Each row is a point. The ring and each string are closed loops that go straight from each point to the next, and from the last back to the first. Before rounding, they use only three directions, however many columns there are. Count how often each string passes through the ring. Passing back the other way cancels.
In the rows, 100 means zero.

Ring (10 x 4)
[58 130 80 130]
[76 146 64 125]
[99 141 57 118]
[128 119 57 112]
[149 78 66 101]
[144 51 74 86]
[126 36 82 75]
[88 42 92 79]
[72 59 95 93]
[58 96 92 119]
String (26 x 4)
[88 94 90 136]
[94 91 83 119]
[90 85 102 154]
[48 64 101 97]
[36 38 94 41]
[88 72 79 82]
[116 69 89 124]
[134 32 92 100]
[143 16 78 53]
[150 57 84 122]
[151 69 84 135]
[176 53 59 76]
[153 65 53 59]
[119 79 64 77]
[132 80 80 125]
[164 60 81 128]
[158 27 69 57]
[117 37 70 40]
[99 41 74 41]
[79 16 81 16]
[85 64 82 77]
[101 74 93 127]
[87 74 100 135]
[24 81 101 99]
[38 95 81 78]
[79 94 79 100]
Times through: 4
String (24 x 4)
[51 35 92 45]
[67 57 107 116]
[104 88 90 138]
[82 96 81 110]
[77 120 89 154]
[30 169 66 122]
[38 169 51 93]
[80 130 63 105]
[109 118 77 146]
[99 150 64 144]
[58 177 39 88]
[76 133 61 100]
[97 115 77 134]
[87 127 83 154]
[43 141 87 148]
[31 112 87 106]
[69 87 84 97]
[108 81 93 140]
[79 44 101 95]
[64 20 91 34]
[83 52 80 58]
[101 79 80 102]
[99 79 80 101]
[76 53 82 57]
Times through: 3

Ring (8 x 8)
[116 56 91 141 74 114 44 105]
[121 50 99 128 69 116 53 132]
[113 70 112 103 84 97 81 154]
[88 96 111 92 102 72 107 155]
[57 113 98 97 113 54 118 140]
[47 118 87 110 117 50 111 116]
[72 107 85 131 110 68 80 82]
[101 82 87 141 92 94 54 81]
String (29 x 8)
[124 95 104 130 105 90 57 75]
[115 68 84 154 83 109 34 69]
[137 69 98 145 85 113 33 74]
[134 79 107 129 93 103 51 92]
[111 90 106 116 100 87 74 110]
[97 49 84 138 66 112 53 126]
[102 24 79 145 46 131 40 142]
[129 33 98 131 56 130 43 142]
[142 77 120 111 92 102 64 121]
[106 82 104 115 93 90 76 124]
[83 54 89 119 69 102 77 159]
[92 53 99 107 69 103 84 177]
[90 82 98 114 92 85 83 131]
[121 100 121 99 108 80 87 124]
[113 103 124 87 110 73 102 144]
[73 103 112 81 106 61 124 172]
[44 95 91 97 98 61 120 167]
[56 91 88 109 96 69 103 144]
[111 110 116 102 116 71 90 110]
[78 125 109 95 125 51 112 119]
[21 126 82 103 121 37 129 129]
[5 107 65 119 104 47 118 131]
[56 94 82 121 98 70 93 121]
[89 106 100 115 110 71 87 104]
[87 126 101 117 126 58 89 78]
[50 115 74 137 114 59 84 72]
[53 98 69 143 101 71 74 79]
[77 85 85 128 93 83 76 110]
[111 98 104 122 106 83 70 92]
Times through: 2
